Every row gives one point. The ring and each string are closed loops that go straight from each point to the next, and from the last back to the first. Before rounding, they use only three directions, however many columns there are. How many times does the string pass through the ring? Passing back the other way cancels.

Ring (8 x 4)
[[ 26.7 -13.0  23.1   8.2]
 [  4.7  -0.1  24.4  14.1]
 [-15.1   8.1  12.1   8.9]
 [-26.6   3.7  -6.1  -7.3]
 [-19.2 -11.9 -11.6 -20.6]
 [ -0.9 -24.2  -8.9 -24.5]
 [ 22.3 -28.1  -0.9 -18.0]
 [ 33.6 -20.8  14.5  -1.2]]
String (20 x 4)
[[-14.3 -12.6 -33.3 -32.7]
 [  4.4 -10.4 -34.4 -27.9]
 [  7.9 -28.7 -23.6 -34.5]
 [ 22.6 -13.9 -26.4 -22.0]
 [ 13.1 -16.8  -4.4 -13.4]
 [  7.6 -24.6   8.8 -12.8]
 [ 10.4 -37.8  15.3 -18.3]
 [ 19.5 -42.1   6.9 -24.5]
 [  4.3 -38.4  16.1 -19.6]
 [  0.0 -25.5  11.4 -13.5]
 [  8.2  -9.4  -9.4 -11.8]
 [  6.1  -7.8 -31.1 -23.7]
 [-13.3 -13.4 -27.6 -29.8]
 [-13.2  -0.8 -32.5 -23.2]
 [ -2.3   1.1 -18.1 -11.2]
 [ -4.1  -7.5  -1.5  -8.4]
 [ -8.1   8.5 -28.2 -12.6]
 [-22.8   9.6 -36.6 -19.8]
 [-36.8 -10.0 -17.1 -26.0]
 [-33.5 -20.0 -11.3 -29.5]]
Times through: 0

Ring (8 x 6)
[[ 24.1  10.3  38.5  -9.3  -2.3 -22.0]
 [ 12.0  20.6  47.2  -3.1   2.1 -30.1]
 [ -9.1  29.3  35.8   4.2  20.0 -33.9]
 [-13.4  24.2   9.4   1.7  33.5 -26.3]
 [-11.5   1.4  -8.5  10.7  32.1  -9.5]
 [ -4.2 -19.2   0.0  23.6  15.5   1.3]
 [  6.6 -24.6   9.0  21.8   4.2   3.3]
 [ 25.9 -12.8  20.7   0.1  -3.9  -5.1]]
String (25 x 6)
[[  3.4  21.6  21.1  -6.5  19.8 -26.2]
 [ -8.3  17.5  32.3  11.4  16.2 -26.3]
 [-26.2  32.2  36.1  17.3  27.4 -36.3]
 [-11.3  15.0  22.1  12.0  21.6 -23.1]
 [  1.3  11.7   9.0  -1.7  22.6 -18.3]
 [ -3.0   5.1  19.1  11.2  15.7 -16.4]
 [ -8.5   3.0  17.0  16.9  17.9 -15.0]
 [ -0.7   5.6  -7.1  -1.5  29.3 -11.9]
 [ -7.4  -5.1 -26.0   5.3  37.0  -2.3]
 [-21.1 -28.8 -14.3  40.5  25.0   9.0]
 [ -7.7 -17.0  11.6  29.6  11.5  -2.2]
 [  5.4  -5.4   7.1   7.2  14.4  -7.7]
 [ 13.7 -16.3  -5.1   3.5  13.0   1.2]
 [ 15.7 -37.9   6.1  22.9  -3.6  12.0]
 [ 12.9 -35.7  27.6  32.1 -13.1   6.6]
 [ 12.2  -7.8  20.7   8.4   3.4  -8.5]
 [ 28.3  -0.7   5.1 -17.5   9.1  -9.3]
 [ 47.4  -4.1  13.6 -28.5  -4.0  -8.1]
 [ 36.5  -1.0  36.7 -12.2 -11.0 -14.5]
 [ 32.1   6.5  47.8  -9.7 -12.0 -21.1]
 [ 33.1  19.4  31.0 -27.3   2.5 -25.6]
 [ 20.1  18.3  23.9 -17.7  10.7 -24.2]
 [  8.1  31.3  76.9   3.7  -7.6 -41.9]
 [ -4.2  26.1  66.5  14.6   0.1 -37.4]
 [ -2.8  11.5  36.2  12.7   9.4 -23.3]]
Times through: 3
String (26 x 6)
[[ 11.8 -14.4  29.5  17.3  -4.1  -6.3]
 [ 11.9 -11.7  26.7  14.0  -1.4  -7.4]
 [ 21.5 -28.1  27.9  18.8 -13.0   2.5]
 [ 26.5 -34.8  16.0  14.8 -11.5   8.8]
 [ 24.2 -22.2  -1.6   0.3   4.5   4.5]
 [  7.2  -1.8  12.8   5.0  12.3 -10.8]
 [ -2.0 -15.1  17.2  25.3   7.3  -4.2]
 [-17.9 -36.9   2.0  50.3  11.4  10.9]
 [-11.6 -16.0 -18.0  20.6  29.3   2.4]
 [ -1.6   2.6  -8.9   0.8  29.2  -9.8]
 [ -6.0   3.4  11.2  12.0  20.3 -14.1]
 [-19.8   8.0   4.6  18.1  31.1 -16.1]
 [-23.4  22.0 -14.7   2.9  49.1 -20.9]
 [ -8.0  21.7 -11.8  -9.4  41.7 -20.7]
 [ -0.1  14.7  -0.6  -6.6  29.7 -18.4]
 [ -7.8   5.7  18.9  14.9  17.9 -16.9]
 [-21.2   6.6   8.7  22.1  28.7 -16.0]
 [-24.4   0.8   0.0  26.0  31.9 -11.2]
 [ -7.6  -1.3   8.9  16.3  20.0 -10.9]
 [  3.7   2.9  11.6   4.0  16.3 -13.5]
 [  7.8  -4.7  -9.0  -1.8  22.4  -5.1]
 [  0.2  -5.9  19.3  17.0   9.5  -9.8]
 [  1.8 -28.4  19.3  33.1  -1.3   3.4]
 [ 15.0 -40.7  17.8  30.4 -10.9  11.5]
 [ 28.5 -37.0  14.9  14.3 -12.6  10.3]
 [ 24.5 -29.6  25.9  16.4 -13.7   3.8]]
Times through: 3
